Each row is a point. A path goes straight from each point to the next, and from the last back to the first. The post is the endless flat space through its rows: a point in 2 columns, a line in 3, a plane in 4, and so on, so that a path can go around it. Count how often the path circles the post. Going back the other way cancels.

Post (2 x 3):
[[-31 -34 -11]
 [  9  24  30]]
Path (18 x 3):
[[-16 -23  22]
 [-55 -36  -5]
 [ -4  25  11]
 [ 25  42 -17]
 [ -2 -60 -16]
 [ -2 -50  46]
 [-53  -6  51]
 [-41 -41  10]
 [ -2 -45  42]
 [-37  11  31]
 [-33  19 -25]
 [ 12  -1 -39]
 [  4 -38   4]
 [ -8  -8  47]
 [-49  -7  49]
 [-58  16 -21]
 [ 16  19 -40]
 [ 27 -18  24]]
Times around: 3

Post (5 x 6):
[[  4  -4  -7 -20 -24   5]
 [ -3  20 -50  31  57  23]
 [-12   6  12  10 -12  11]
 [-14 -23  32 -33 -14  12]
 [-30  27  28 -20   1 -10]]
Path (21 x 6):
[[  3  16 -18   0 -14  49]
 [-30  17   2 -68  -5  -3]
 [-14 -26  15 -46 -31   1]
 [ -2 -30  -6 -20  13   5]
 [ 12   4 -28   5  14   3]
 [-33  22  12 -18 -14 -46]
 [-51  29  16 -41  -4 -18]
 [-29  -9 -24   3  23 -15]
 [-11  19  14   2  -6 -23]
 [-10 -22  15 -19  -4  -3]
 [-31   6  -4  15 -10   0]
 [-21  21   0  12 -13  16]
 [-32  14 -11 -20  15  43]
 [-34 -27  -1 -22 -32  18]
 [-38   5 -18  -3  23  -8]
 [-58  22 -15 -33  35   6]
 [-37  -5  20 -44 -12  28]
 [-28  -4 -27  11   2   4]
 [ -6 -50  -6  -9   8  -9]
 [ 25 -51   0 -23   3  13]
 [  5  95 -22  42  23 -14]]
Times around: 1

Post (8 x 9):
[[-12  10  31  47  29  -7  41  23 -30]
 [ -8  16   4   7  -9   9 -19  37  28]
 [ -9  10  30   9  47  -5  -7  27 -29]
 [-56   2  -5  69 -24 -10 -36 -74  68]
 [ 19  10 -70  -8  15  13  -5   1 -69]
 [-19   4 -16 -21 -12 -38   0 -29  31]
 [-19   8  24 -30 -31   2  -4 -31  30]
 [ 13   6 -63 -36  19  47   9   5  -1]]
Path (21 x 9):
[[-12  27   2  -8  57 -36 -58  -3  -6]
 [-13  28 -10 -21   5  -9  57  16   8]
 [-41   4 -12  48   4  58   7 -13 -26]
 [-29  55  20 -21 -26 -12 -30  -8   0]
 [ 24  30 -29 -74  -2 -57 -53  23 -41]
 [ 28   3 -66  53 -18  30 -10   2  24]
 [-13 -13  22   0  29  10  37 -19   2]
 [ 18  -3 -24  24  31  46  -8 -18 -18]
 [ 31  34 -53 -23 -18 -30  -5 -41   3]
 [ -5  47  -9 -24  -6  38 -71  14  -9]
 [-65   1  10  43  26  35 -16  -6   3]
 [-21  25 -30 -69  38  53 -47  54 -33]
 [-20  34 -64  11  -3   5 -33 -24  54]
 [-31  21 -43  47  27  15  13 -36  54]
 [-40  27 -14  20 -36   5  53 -13  60]
 [-29  -7 -14 -15  20 -53 -44   0 -58]
 [ 11 -27 -46   7  25  18 -49  36 -20]
 [ -6  -8 -21  -6  12   9 -10   6  35]
 [-29 -14  -2 -20  -6 -56  12  29   3]
 [ -8  10 -45 -38  45 -21  30  32 -66]
 [-23  50  30 -34  14  13   2 -35  11]]
Times around: 0

Post (11 x 12):
[[ -6   9  15  17   5 -19  -4   1  15   3  36 -23]
 [  0  11   7 -25 -11  -1  -5  12  -4  14  13   8]
 [ -8   1  36   0  23 -20   4  -1   6  20  24  -6]
 [ -7  -6 -11  15 -17   7 -23 -14  21   1 -42  14]
 [-23 -31 -25  26  24   4  -2  -3 -16   4   0   6]
 [-11  -5 -24  15   6  27  11   5  13  -4 -29  11]
 [-34 -10 -33  38  36  -9  12 -31 -25 -12   8  30]
 [  3 -28   2  -9 -21  21  -3 -25   8  -8 -35   8]
 [ 12  34  27  11   1  16  -9  12   1  27  17   0]
 [ 21  26  -1  -4  25  -2   7   5 -10  39   9 -12]
 [ 11   4  23   9   5 -18  -4  17  -7 -10   4   3]]
Path (29 x 12):
[[  2  22 -46  36  55   7 -41 -13  -6  77  -9 -12]
 [-25   3 -33  15  39 -11   0 -17  27  27 -19  31]
 [ 12 -36 -39 -10  40  14  31  -7 -66  14 -27  30]
 [-11   3 -12  40  41  -8  27   1 -39  18   1  -5]
 [ -8 -33  32 -38   2 -25  17 -10 -29 -29  -4  10]
 [ -8  14 -42  -6  62  20   6 -30 -49  57  -2  22]
 [  4   3 -20  24  20  -6 -23   3   8  23 -16   8]
 [-12 -32   6  26  23 -50 -24  24   8   7  19   2]
 [-28 -40  14 -21   1 -23  -2 -48   7 -19  -9  28]
 [-11  40  42  69  12  -2 -26   9  35 -15   4 -18]
 [ -6  44  -3 -25   9  48  63   6 -17   9 -19  16]
 [ 21  -6  34  40  19  27   6  25 -12  16  -7  -9]
 [ -1 -15 -16  24 -12 -30 -29   2  25 -13  -3  14]
 [  5 -11  19  11 -15  -7 -28 -33   8  -8  -6  13]
 [ 16  -7 -12 -21  39 -13   4  12  12  24 -26  11]
 [ -4 -31 -10  20  13  -2  15  -9  -8 -14 -14  29]
 [ -9  15  33 -11  11   3  16 -28  20  34 -18  18]
 [-13  24  15  -6  10   2  36  38  20  -5  14 -23]
 [ 26  21  39 -20 -27  -3 -10   8   5 -35 -24  -9]
 [ -8 -24  24  10 -42  -1 -25 -19  37 -30  39 -37]
 [ -1  -4 -26  15  37  16  10 -16 -27  12  -1  24]
 [-29  31  23  -3  17  12 -23 -14 -18  22  27  22]
 [ -9  -6   5   0 -14  28  -2 -45 -11  26 -55   7]
 [ -1  46   6  95  44  -7  18 -21  14  41  11 -18]
 [ 13   9   0  57  -9  -6 -27 -36  23 -11 -21  37]
 [  5   7 -71   0  36  34  18  -1 -28  21 -20  30]
 [ -9  34 -43  58  48 -28  -7 -27  -3 -35  20  -1]
 [-23 -22 -20  56  39 -26 -15 -28 -14   9  -5 -21]
 [-17  -4  12  19  24  -7  -4   0 -23   1  19   3]]
Times around: 0
